Every row gives one point. A path goes straight from each point to the next, and from the last back to the first. The post is the endless flat space through its rows: a point in 2 columns, a line in 3, a plane in 4, and so on, so that a path can go around it. Count how often the path circles the post. Going back the other way cancels.

Post (2 x 3):
[[ 0.29  0.00  0.11]
 [-0.16  0.45 -0.12]]
Path:
[[ 0.39  0.46 -0.46]
 [ 0.18  0.65 -0.15]
 [ 0.38  0.06 -0.11]
 [-0.30  0.05 -0.27]
 [-0.41  0.07  0.34]
 [ 0.01  0.27  0.37]
 [-0.14  0.89  0.10]
 [-0.51  0.36  0.20]
 [ 0.00 -0.31  0.04]
 [-0.19 -0.07 -0.35]
 [-0.28  0.23 -0.06]
 [ 0.05  0.22  0.49]
 [ 0.34 -0.03  0.35]
 [-0.14  0.09  0.30]
 [-0.52  0.15 -0.37]
 [ 0.10 -0.52  0.15]
 [-0.61  0.16  0.21]
 [-0.24  0.60  0.32]
 [ 0.00  0.56 -0.15]
 [ 0.56 -0.08 -0.21]
 [-0.27  0.08 -0.28]
 [-0.37  0.27  0.10]
 [ 0.02  0.32  0.11]
 [ 0.27  0.49 -0.12]]
Times around: 2

Post, 3 rows:
[[-0.05 -0.08 -0.20 -0.02]
 [-0.01  0.55  0.36 -0.14]
 [-0.07 -0.12 -0.01  0.10]]
Path, 26 rows:
[[-0.50  0.05  0.17  0.12]
 [-0.27 -0.14  0.61  0.19]
 [ 0.47 -0.41 -0.09 -0.07]
 [ 0.16  0.38  0.45  0.26]
 [-0.44  0.40 -0.40 -0.05]
 [-0.57 -0.54 -0.14  0.25]
 [ 0.08 -0.41  0.24  0.00]
 [ 0.42 -0.23  0.31  0.15]
 [ 0.03  0.37  0.19 -0.01]
 [-0.18  0.63  0.10 -0.16]
 [-0.31 -0.29 -0.03 -0.03]
 [ 0.15  0.35  0.34 -0.32]
 [ 0.16  0.43 -0.01 -0.22]
 [-0.12  0.19  0.38  0.31]
 [-0.46  0.27  0.10  0.17]
 [ 0.00  1.03  0.10 -0.83]
 [ 0.32 -0.06 -0.46 -0.38]
 [ 0.31 -0.04 -0.40  0.05]
 [-0.24 -0.02  0.03  0.50]
 [-0.23 -0.21 -0.06  0.10]
 [-0.09  0.24  0.70 -0.18]
 [-0.13  0.45 -0.16 -0.43]
 [ 0.27 -0.37  0.08 -0.02]
 [ 0.35  0.28 -0.01 -0.19]
 [-0.20  0.32 -0.32  0.08]
 [-0.23  0.81  0.23 -0.24]]
Times around: 5

Post (7 x 8):
[[-0.59 -0.05 -0.37  0.80 -0.59  0.29  0.15  0.16]
 [ 0.40  0.02 -0.13  0.37 -0.17  0.04  0.13  0.01]
 [ 0.25  0.29  0.49 -0.30 -0.16 -0.15 -0.40 -0.08]
 [-0.14 -0.14 -0.04  0.10 -0.04  0.07  0.00  0.18]
 [-0.49  0.18 -0.43  0.09 -0.13  0.09  0.12  0.30]
 [ 0.26  0.14 -0.05 -0.24 -0.03  0.08  0.01 -0.32]
 [ 0.12  0.02 -0.17 -0.34  0.20 -0.33 -0.09 -0.26]]
Path, 31 rows:
[[-0.69  0.03 -0.42  0.61 -0.06 -0.18  0.11  0.12]
 [ 0.32  0.20 -0.33  0.46 -0.40  0.12  0.34 -0.30]
 [-1.00 -0.21  0.09  0.42 -0.63  0.01 -0.16  0.30]
 [-0.21  0.42 -0.08 -0.68 -0.15 -0.14 -0.43  0.25]
 [-0.37  0.08 -0.04  0.31 -0.25  0.09 -0.32  0.54]
 [-0.22  0.24 -0.03  0.05 -0.08  0.04 -0.08  0.14]
 [-0.12 -0.20 -0.17  0.41 -0.24  0.31  0.55 -0.30]
 [-0.31 -0.43 -0.38  0.35 -0.36  0.09  0.52 -0.06]
 [-0.14 -0.23 -0.53 -0.31  0.06  0.05  0.23  0.34]
 [-0.11  0.18 -0.14 -0.42 -0.04  0.15 -0.10  0.05]
 [-0.42 -0.11  0.00 -0.21 -0.26 -0.08  0.06  0.29]
 [ 0.05  0.69 -0.11 -0.53  0.03 -0.15  0.07 -0.03]
 [ 0.17  0.02  0.04  0.31  0.06  0.33  0.20  0.54]
 [-0.10  0.31 -0.42 -0.23  0.07 -0.36 -0.22 -0.24]
 [-0.34 -0.16 -0.54 -0.20  0.02  0.12 -0.18  0.45]
 [ 0.92  0.16 -0.05 -0.36  0.11  0.00  0.14 -0.12]
 [-0.24 -0.05  0.28 -0.28 -0.18 -0.16  0.10 -0.03]
 [ 0.19  0.64  0.35  0.39 -0.18  0.07  0.16  0.49]
 [-0.67 -0.42 -0.07  0.77 -0.12  0.17 -0.15  0.13]
 [-0.29 -0.09 -0.17  0.17  0.22  0.19 -0.33  0.44]
 [ 0.90  0.20 -0.53 -0.02  0.51 -0.27  0.35 -0.28]
 [ 0.41  0.15  0.07 -0.27 -0.20 -0.13  0.09 -1.04]
 [ 0.04  0.12  0.14  0.35 -0.60  0.27  0.17  0.11]
 [ 0.37 -0.10 -0.43 -0.29  0.32 -0.23  0.11  0.10]
 [ 0.67  0.23 -0.64 -0.06  0.25 -0.01 -0.02 -0.20]
 [-0.02  0.12  0.23 -0.19  0.38  0.08 -0.36  0.21]
 [-0.42  0.26  0.13  0.08 -0.34  0.33  0.24 -0.36]
 [-0.71 -0.22 -0.06  0.82 -0.55  0.36  0.28  0.60]
 [ 0.12 -0.17 -0.31 -0.32 -0.10  0.10  0.32 -0.08]
 [-0.51 -0.33 -0.29  0.39 -0.35 -0.07 -0.51 -0.21]
 [-0.07  0.44 -0.67  0.11  0.23 -0.22 -0.06  0.08]]
Times around: 2

Post (10 x 11):
[[ 0.22  0.25  0.33 -0.14 -0.14  0.24  0.20  0.02  0.47  0.03 -0.14]
 [ 0.12 -0.19 -0.38  0.28  0.05  0.12  0.15  0.30  0.02  0.06  0.23]
 [ 0.36  0.30  0.03 -0.07  0.05 -0.26  0.03  0.17  0.67 -0.41 -0.49]
 [ 0.15 -0.09  0.01 -0.15  0.07  0.22 -0.15 -0.09 -0.05  0.07  0.31]
 [ 0.08 -0.06  0.07 -0.25  0.18  0.06  0.09 -0.18 -0.28  0.15 -0.10]
 [-0.32 -0.13 -0.06  0.18  0.07 -0.12 -0.40  0.11 -0.24  0.15 -0.35]
 [ 0.49 -0.20 -0.05  0.30 -0.07 -0.03  0.48 -0.22 -0.20  0.17  0.40]
 [ 0.13  0.21  0.22  0.18  0.34  0.15 -0.01  0.20  0.17 -0.11 -0.43]
 [-0.14  0.14  0.08 -0.18 -0.07  0.46  0.07 -0.30 -0.16 -0.04  0.10]
 [ 0.44  0.13 -0.32  0.40  0.39  0.03  0.24  0.00  0.12  0.37 -0.09]]
Path:
[[-0.03 -0.18  0.06  0.25  0.32 -0.08 -0.39 -0.11  0.15 -0.02 -0.25]
 [ 0.41  0.03  0.04 -0.09 -0.09  0.08  0.16 -0.02  0.46 -0.04 -0.05]
 [ 1.10  0.08 -0.11 -0.26  0.59 -0.49 -0.22 -0.15  0.31 -0.22 -0.17]
 [-0.40  0.29 -0.97  0.01  0.54 -0.06 -0.99  0.13 -0.10  0.21 -0.40]
 [ 0.01  0.18 -0.13  0.04  0.40  0.31 -0.05  0.13 -0.02 -0.31  0.12]
 [ 0.33 -0.01  0.39 -0.13 -0.33  0.17  0.59  0.26  0.62 -0.19  0.13]
 [ 0.11 -0.14  0.04  0.48  0.10  0.00  0.34 -0.19 -0.32  0.34 -0.18]
 [ 0.60 -0.24  0.68  0.46 -0.14  0.21  0.24  0.16  0.19  0.17  0.17]
 [ 0.24 -0.22 -0.42  0.50  0.86 -0.02 -0.42 -0.16 -1.04  0.29 -0.10]
 [ 0.03  0.20  0.30  0.05  0.20 -0.12 -0.69  0.21  0.04 -0.03 -0.22]
 [-0.11 -0.01 -0.04  0.13 -0.02  0.38  0.23 -0.20 -0.67 -0.28  0.35]
 [ 0.12 -0.11  0.06  0.09  0.26 -0.11 -0.04  0.27 -0.44  0.25 -0.19]
 [-0.16  0.81  0.03 -0.19  0.28  1.03 -0.01  0.22  0.50 -0.50  0.30]
 [ 0.39  0.03  0.07  0.02  0.35 -0.30 -0.01  0.15  0.27 -0.54  0.02]
 [ 0.08 -0.16  0.64  0.16 -0.94  0.50  0.97 -0.19  0.56 -0.03  0.34]
 [ 0.40  0.05  0.28  0.10 -0.45  0.45  0.27 -0.44  0.22  0.24  0.35]
 [ 0.37  0.13 -0.27 -0.13  0.42  0.22  0.11 -0.02 -0.42  0.06 -0.19]
 [ 0.24  0.47 -0.38 -0.28  0.13  0.24  0.02  0.27  0.28 -0.10  0.15]
 [-0.08  0.01 -0.05 -0.17  0.12  0.12  0.16  0.53  0.18 -0.13  0.04]
 [ 0.15  0.01  0.06  0.30  0.22  0.22  0.50  0.02  0.27  0.02  0.06]
 [ 0.08 -0.12  0.17 -0.01 -0.08  0.29  0.48 -0.82 -0.22  0.40  0.04]
 [ 0.72 -0.47 -0.27  0.21  0.21 -0.44  0.11  0.01 -0.25  0.24  0.04]
 [ 0.39 -0.21  0.02  0.26  0.42  0.32 -0.37  0.08 -0.34  0.39  0.39]
 [ 0.64 -0.02  0.91 -0.06 -0.46  0.26  0.52 -0.42  0.29 -0.35  0.29]
 [-0.04 -0.46  0.16  0.26  0.21  0.39  0.33 -0.11 -0.65 -0.14  0.39]
 [ 0.26 -0.08 -0.06  0.28  0.43  0.09  0.52 -0.22 -0.35 -0.08  0.30]
 [ 0.25  0.47  0.56 -0.37 -0.20  0.17  0.24  0.00  0.59 -0.07  0.14]
 [ 0.27  0.27  0.04 -0.07 -0.06  0.50  0.26 -0.10 -0.17  0.01  0.31]
 [ 0.25  0.42 -0.42 -0.24  0.31 -0.03  0.10  0.08  0.05  0.08 -0.01]
 [ 0.60 -0.11 -0.65  0.53  0.82 -0.66  0.12 -0.26 -0.89  0.87 -0.32]
 [-0.04  0.15 -0.40 -0.09 -0.28  0.27 -0.19  0.00  0.10  0.15 -0.09]
 [ 0.08 -0.24  0.38  0.03 -0.37  0.38  0.93 -0.14 -0.17  0.13 -0.26]
 [-0.29  0.08 -0.11  0.27 -0.16  0.01  0.03  0.19  0.32 -0.31 -0.34]]
Times around: 2
